Each point is reached from the start by the listed moves, each made once or not at all, plus a little noise. Say if it took an odd or an even number of moves. Then give how often each move was made.

Moves:
(1): [-21 -17 -24  56]
(2): [ 59 -58  23 -61]
Start: [-18  14 -14  -4]
Points:
[-18  16 -17   0] => even (0, 0)
[ 41 -44  11 -67] => odd (0, 1)
[ 22 -60 -15 -11] => even (1, 1)

Moves:
(1): [-69  18 -24  33 -65  -4]
(2): [  8  56 -14  -6 -12  17]
(3): [ 41  -6  44 -78 -35  24]
(4): [ 14  -7  52  29 -31  16]
Start: [  8 -22 -10   2  23   2]
Points:
[-59   0 -36  38 -39  -2] => odd (1, 0, 0, 0)
[ 23 -29  36  28 -11  16] => odd (0, 0, 0, 1)
[ 54  24  15 -82 -23  47] => even (0, 1, 1, 0)
[-20  -9  13 -44 -80  26] => even (1, 0, 1, 0)

Moves:
(1): [-19  45  41   3 -49 -51 -12  -1]
(2): [-11  10   5  19   7   0 -39 -44]
(3): [-37 -24 -35 -14 -14  18 -26 -47]
(4): [-50 -23 -26   6  21  52  47  11]
(5): [ -2 -36 -54   9 -13 -13 -14 -36]
(6): [ -6 -19   7 -44  46 -32   6 -13]
Start: [ -8  -9  -1   4  -1 -23 -11  15]
Points:
[-51 -52 -29 -53  30 -37 -32 -46] => even (0, 0, 1, 0, 0, 1)
[-76 -77 -69  -7  59 -16 -11 -68] => even (0, 1, 0, 1, 1, 1)
[-89 -14 -35  40 -36 -36 -29 -56] => even (1, 1, 0, 1, 1, 0)

Moves:
(1): [-26  -8 -24   8  31  35  12  36 -23  -1  25]
(2): [ -4  -4  41  38   0 -11  -1 -11 -38 -29 -49]
(3): [ 25 -29  34 -18 -26  30  28 -29 -33  18   9]
(4): [-10   7  -7 -29  12  29  -8  34 -13 -29  -8]
(5): [-14  10  12 -18  30 -17  27   5 -30  15 -14]
(6): [ 48  -9  -9   9   9  -7 -26  -3 -52  -3  30]
(7): [ 12   4 -48 -12 -16  28 -22 -19 -37  33   5]
(8): [  7 -24   3 -37  13  22   6 -47  40   0  -8]
(9): [-16 -33  17 -15  -2 -46 -18  32  27  41  -4]
Start: [-11  13  10 -17   3 -55  -5 -16  18  -7 -32]
Points:
[-16 -32  34  -4  45 -60 -52  70 -74 -24 -42] => odd (1, 1, 0, 1, 0, 1, 0, 0, 1)
[ 31 -33  11   5 -12 -95 -70 -19 -83  38 -54] => even (0, 1, 0, 0, 0, 1, 1, 0, 1)
[  3 -25  46 -87  15  19  29 -84 -89   1 -93] => even (0, 1, 1, 1, 1, 0, 1, 1, 0)

Moves:
(1): [ 18   4  -8 -31   2   2 -12  -8   5 -13  13   0]
(2): [ 16  16   1  15  10   0  12 -22  28  33 -21  28]
(3): [  8   9 -12  42 -23 -18 -16  10   0  19 -12 -16]
(4): [ -8  13   4   4  25  -1 -28  26   3 -14  -1  30]
(5): [-14   9 -46  -1   0  -4  12  15 -19  12  17  41]
(6): [  0  16 -12  -8  -9  -9  -6  -3 -11  29  12   2]
(7): [-25  -3   6   0  13   5  -1  -3  23  21   9  11]
(8): [ 12 -39   9 -22  22  -9  -8 -22 -25  29   0   8]
(9): [  7  24   0  -9 -23  55 -35   0   2 -22   3  -6]
(10): [ 42  18  24   9  14  27 -27  25  -3  21  17  -3]
(11): [ 11   1 -31   2 -11 -56  20   4 -20   6  32  38]
(12): [ -3  19 -11  15   4  -2   7 -12   5  -9  -4   2]
Start: [-17 -14  25  -4  19  17  -7  29   3   1 -31  -5]
Points:
[-14 -23  25 -31  57  -2 -50  29 -30  45 -20  34] => odd (0, 0, 0, 1, 0, 1, 0, 1, 0, 0, 0, 0)
[ 28  39  -9  30  36  30 -39  46  37  95  -9  55] => even (1, 1, 1, 0, 1, 0, 1, 0, 0, 1, 0, 0)
[ -6   1  27 -39  35  53 -83  29 -29  22 -17  28] => even (0, 0, 0, 1, 0, 1, 0, 1, 1, 0, 0, 0)
[-11  59  -7  33  42  -5 -52  16  57  66 -35  54] => odd (1, 1, 1, 1, 0, 1, 1, 0, 0, 0, 0, 1)
[ 27  35  11  40 -12  30 -66  66   5  47  17  20] => odd (0, 0, 1, 0, 0, 0, 1, 0, 1, 1, 1, 0)
[ 23 -14  24  31  59 -36 -67  69 -19  83  14  64] => even (0, 0, 1, 1, 0, 0, 1, 1, 0, 1, 1, 0)
[ 47   4  31 -20  45  33 -85  61 -39  22  19  62] => odd (0, 0, 0, 1, 0, 0, 0, 1, 1, 1, 1, 0)

Moves:
(1): [ 21  10   5  25  -4 -11   3  14  11 -24   2   1   2 -20  -7   6   6  -8
   8]
(2): [-14  -1   2  -4  18  12 -14  -6 -22 -17 -20 -13  -1   2   6   3   5   2
  19]
(3): [  3 -20 -10  20  22   2  -4  14  -2 -10  29   4   3  11   2   1 -21   7
  22]
(4): [  2   1   2   6   9 -10   0  -5  -5   0  -2   7  10   0 -12 -11   1  -3
  -6]
(5): [-12   0  -2   4  -4  13   7  -2  10  -5 -19   0  -8   6 -12   7   9   3
 -23]
(6): [ -4  -2   7  21  -4  -6   7   6   4   0 -13 -15  -1   6  -4 -11 -26 -13
 -17]
(7): [ 6 -4  3 24  1 -8  2 -1  4  0 -5 -8  6 -1  4 -2  2 -2  6]
(8): [  3 -18  -5   1 -22  20   0   4  17  -9  10   6  -6   4 -11 -16  10   3
  -6]
(9): [-12   5   2 -12  -9   7  -5  -2 -16  -5   1   1  14  -4  -6   3   2   6
   5]
(10): [  1  28   3 -15   4  -4  18 -10  -3   6   9   7 -25 -14 -12   5  -2   8
   5]
(11): [ 13 -10  -7   4 -12  -2   6  -3  -1  13   0   4  -4  -2   0  -7  -2  -7
  -5]
(12): [ 17 -16  -3   0   5 -23   2  13  -2  -3  15   4  -4   5   0  -5  14  18
   0]
(13): [ 24   1  11   8  12   1   0  -8 -15   6  -5 -13   5  16   0   1   4  -7
   5]
(14): [  9  13  -4   8   1  -2  18   1  10  -2  -2   8 -10   8 -16  -5   2  -4
   4]
(15): [  9 -12  14  22 -17   3  23  -2   7 -33  -3   7   8 -10  -1 -11  12  -2
   9]
(16): [-13   7   2  14   0   5   8   0  -9  -8   8   9   4   5  -7  -7  -6  -7
  -2]
(17): [ -3  -7  10   7  33   5   7   7  -4   9 -10   2  -8   8  -1   1   9   5
  18]
(18): [ 15   0   6   0  -5 -10 -11  -7  -2   0   5   5   1  -2  -4   5  -5 -15
  22]
Start: [  5   0 -10 -16  -2  -8  -1  -1   0  -4  -7   1  -3   1  17 -12 -14   0
  11]
Points:
[ 44 -41 -11  41  -9   2  41  18  13 -85  17  18 -38 -17 -17 -30  16  25
  42] => odd (1, 1, 1, 0, 1, 0, 0, 1, 0, 1, 1, 1, 0, 0, 1, 0, 0, 0)
[ 16  22   8  14  30  -9  16  -1 -31 -20 -29  -5 -19 -32   0  -7   5   4
  66] => odd (1, 1, 0, 0, 0, 0, 1, 0, 1, 1, 1, 0, 0, 0, 0, 0, 1, 0)
[ 16 -14   9  37  16 -27  16  -4 -18  11 -18  15  -2  16  -8 -44 -44 -40
  21] => even (0, 0, 0, 1, 0, 1, 0, 0, 0, 0, 1, 0, 0, 0, 0, 1, 1, 1)
[ 69 -12  25  66  -9   9  68  -2  26 -44 -28   7 -33 -12 -23 -31  32 -11
  27] => odd (1, 0, 0, 0, 1, 0, 1, 1, 0, 1, 1, 0, 1, 0, 1, 0, 1, 0)
[ 51  19  17  80  48 -28  65   9 -18 -27 -45 -14 -46  18 -35 -26  -1 -13
  30] => even (1, 1, 0, 0, 1, 1, 1, 0, 0, 1, 1, 1, 1, 1, 0, 1, 1, 0)
[ 95 -35  26  95 -45 -32  30  -4  17 -51 -21  -6  20  -9 -18 -60 -12 -57
  27] => odd (1, 0, 0, 1, 0, 1, 1, 1, 0, 0, 1, 0, 1, 0, 1, 0, 0, 1)
[ 22 -64 -16  56  29 -17  27  38  -2 -12  29  21  -8  41 -18 -69 -34   5
  16] => even (0, 0, 1, 1, 0, 1, 0, 1, 0, 0, 1, 1, 0, 0, 0, 1, 1, 0)
